Every row gives one point. Two turns around zero, p and q, are shown by what they do to some points. Where does a point land after both, in the order given? Backwards means that the second turn is done in reverse. Each puzzle has new turns, and all numbers are rounded.

Turn p:
[ 25  28 -28] => [ 22  33 -25]
[-15 -15  -6] => [-12 -17  -7]
[18 33 -1] => [13 35  1]
[-24 -14   9] => [-22 -18   7]
[ -3 -31  25] => [  1 -32  23]
Turn q:
[-17  18  -1] => [-21  11   5]
[45 -2  1] => [43 12 -3]
[-24   4 -28] => [-28   2 -24]
[ -4 -20  27] => [  6 -26  21]
Where do these land?
q, then p: [ -6  17 -12] => [-14  15  -7]
p, then q: [-34  17 -10] => [-39   2  -5]
q, then p backwards: [26 18 17] => [26 18 17]
q, then p: [  6 -58   7] => [ 32 -48  -9]
q, then p backwards: [-5  0 20] => [-2 -5 20]
q, then p: [ 13   5 -23] => [  6  16 -21]

Turn p:
[  7  -3  25 -20] => [ 7 -1 32 -6]
[  9   7  15 -20] => [ 11   5  22 -12]
[-32  -4   7 -10] => [-32   5  11  -7]
[-16  24 -14  45] => [-10  28 -37  28]
[ 20   4  -8 -32] => [ 21  -7   8 -31]
[ 13 -27 -25  36] => [  4 -30 -34  26]
Turn q:
[ 31  29 -18   3] => [ 23  32 -22 -10]
[ -6 -15  19  16] => [  4 -12  20  18]
[  6 -49  -5 -21] => [  1 -51 -17  -1]
[-13  18 -18 -42] => [-27   5 -17 -39]
[-4  3 15 -8] => [ -1  -3  14 -10]
[ -4  18 -24  20] => [ -7  28 -15  16]
[-10  -4  30  32] => [ 7  1 36 27]
Where do these land?
p, then q: [ 16 -27   1 -22] => [ 10 -36   5  -4]
q, then p: [ 7 25 -8 23] => [ 17  29 -12   4]
p, then q: [-2  9 21 53] => [ 8 37  5 43]
q, then p: [-18 -22 -15 -14] => [-29 -17 -10  -3]
q, then p: [-26  25 -13   5] => [-19  33  -5  -5]
p, then q: [ 19  18  25 -21] => [ 28   5  20 -23]
q, then p backwards: [  4 -29 -11 -24] => [  4 -27 -28  -2]

Turn p:
[ -5  -3 -13  25] => [ -1   3 -20  20]
[ 23   1 -17  -4] => [ 24  -9 -10  -8]
[-47  20  27 -25] => [-48  26  21 -24]
[ 42   1 -26  16] => [ 46  -9 -21   8]
[ -1 -11 -10 -15] => [ -4 -17  -3 -11]
[-24  15  37 -16] => [-27  23  32 -12]
[ 12 -22   2  19] => [  9 -15   1  26]
Turn q:
[ 16 -20   0 -32] => [ 14 -13  -4 -36]
[ 28 -26 -38  12] => [ 23 -35 -34  10]
[-24  28  31 -16] => [-19  37  27 -12]
[ -9 -15  -4   6] => [-11 -15  -3   2]
[-19  18 -15  26] => [-17  12 -12  32]
[-13 -12  31  18] => [-15 -12  34  10]
[ 21  27  -5 -13] => [25 25 -8 -4]
Where do these land?
q, then p: [ 30   3 -22  20] => [ 31 -11 -17  20]
q, then p: [-34  -6  -2 -22] => [-33   2  -5 -24]
p, then q: [ 29  12 -19  -2] => [ 33  -4 -14  -8]
p, then q: [-40 -31   1  -9] => [-49 -16   1  -3]
p, then q: [29 -2  7  1] => [26 -9 13  1]
q, then p: [-14  24  34  14] => [-8 38 22 12]

Turn p:
[-24   3 -11 -19 -12 -14] => [  4   8 -10 -31  -3 -15]
[ 11 -18 -16  28   2  -4] => [ -6  10 -16  32  -2  -9]
[  4  -9  -7 -23  12   3] => [ 21 -16  -9  -5   5   0]
[ 18  10  -6  -3 -13 -40] => [  2   1  19   2 -10 -42]
[-18  45 -18  -7   6  17] => [ 15  31  16 -24  30  12]
[  7 -18  62  47  27  13] => [-59 -33   9  37   7  35]
[  2 -12  -5 -23 -22  25] => [ 24   1  -8 -11 -26  19]
Turn q:
[  7  -7 -20  16 -18  -4] => [  7   5  -8  16 -22  15]
[ 14  10   4  23   8 -11] => [ 3 17 10 22 10  4]
[ 12 -40  40   0 -13  30] => [ 20 -21  29 -33  10  40]
[-56   8  -2   6  31  19] => [-49 -31  22   4  -3 -27]
[-41  -2  26 -19 -28  20] => [-17  -8  21 -50 -24  -6]
[ 22 -12 -12   3  36 -18] => [ 19 -13 -10  32  26  -8]
[  9  20   2 -16  -8  -9] => [  2  21 -14 -11   5 -10]
[ 43  14 -11   7  -1  12] => [  2  20 -23  12  20  29]
[-10  10 -27 -21  -6 -37] => [ 11   9 -27   7 -20 -37]
Where do these land?
q, then p: [ 23  15  -5  16  32 -49] => [-24  10  25  40  31 -25]
q, then p: [-2  9 27 -7  0 -9] => [  1 -19  19 -11   9  -7]
q, then p: [  5 -43  -7  23 -17 -12] => [  0   1  10  32 -37  19]
p, then q: [-4  3  5 -4 30 31] => [-15 -27  -4   5  23  20]
p, then q: [ 29  30   0 -20  -4 -12] => [ 29  17  20 -12  25   2]
q, then p: [-22  -7   3  18 -36  26] => [ -2   7   1 -29 -33  30]
p, then q backwards: [-28  -8 -24 -27  -5  26] => [ 32  -6  -1 -30 -29   4]

Turn p:
[ 21   9 -10 -37 -18  33] => [ 12  -5  24 -47  -4  20]
[ -1  15   8  35 -16  13] => [-12  17  -1  19 -24  24]
[ 30  -4  -3 -15  -8  20] => [ 24  -8  12 -20  -4  20]
[-12 -23   7  34  22 -40] => [  1  -6 -30  48   7 -25]
[-23 -17  23   7  26 -12] => [-13 -14   5  33  20 -18]
[ 11  18   6 -32 -33  11] => [  8  11  30 -35 -20  -2]
[-7 23 -5 20 16  7] => [-16  22 -10  10  12  16]
[ 20  17 -11 -31  -7  -3] => [ 19  13   8 -34   4  -5]
[-39 -36 -14  18  18 -28] => [-25 -29 -36  26   9 -31]
Turn q:
[-12  16 -28   5 -31  31] => [-11  25 -20  -4 -24  37]
[  6 -23  -3 -16  28  16] => [ -2 -26   1  -6  31  15]
[-22 -38   6  24  21   8] => [-26 -36  14  28   5   8]
[ 34 -20  18 -21   1  21] => [ 22 -28  13 -33   7  14]
[-21  12  24 -12  -9 -32] => [-17  15  10 -10  -5 -41]
[  9  17  -5  -7 -33 -45] => [ 14  19 -23 -10 -25 -41]
[ -4  44   9  15   3 -16] => [ 11  41  14  16  -2 -17]
[ -9 -13 -35  30  -6  18] => [ -8  -7 -22  30 -15  32]
[ 18   5  13 -17  27  -1] => [ 17  -4  13 -10  30  -6]
Where do these land?
p, then q: [-11   5  -3 -12 -36 -11] => [ -8  11 -11 -23 -19 -24]
q, then p backwards: [ -9  -2 -21   7  17   0] => [-5 -3 -1 19 21 -1]
p, then q: [ 20 -29 -35   6  27  19] => [  5 -32 -23   2  25  37]
p, then q: [ -3  -6 -15  -5  32  29] => [-15 -16   5   4  33  23]
p, then q: [ 44  12  40 -50  17 -31] => [ 63  -5  36 -10  22 -40]
p, then q: [-17  16 -10  34 -14   5] => [-21  27 -11   8 -19  17]
q, then p: [  0   4  17   8 -26   5] => [  0   4  20  -7 -23  -8]
q, then p: [-24  -1  27  13 -18 -16] => [-13   9  10  13 -25 -30]
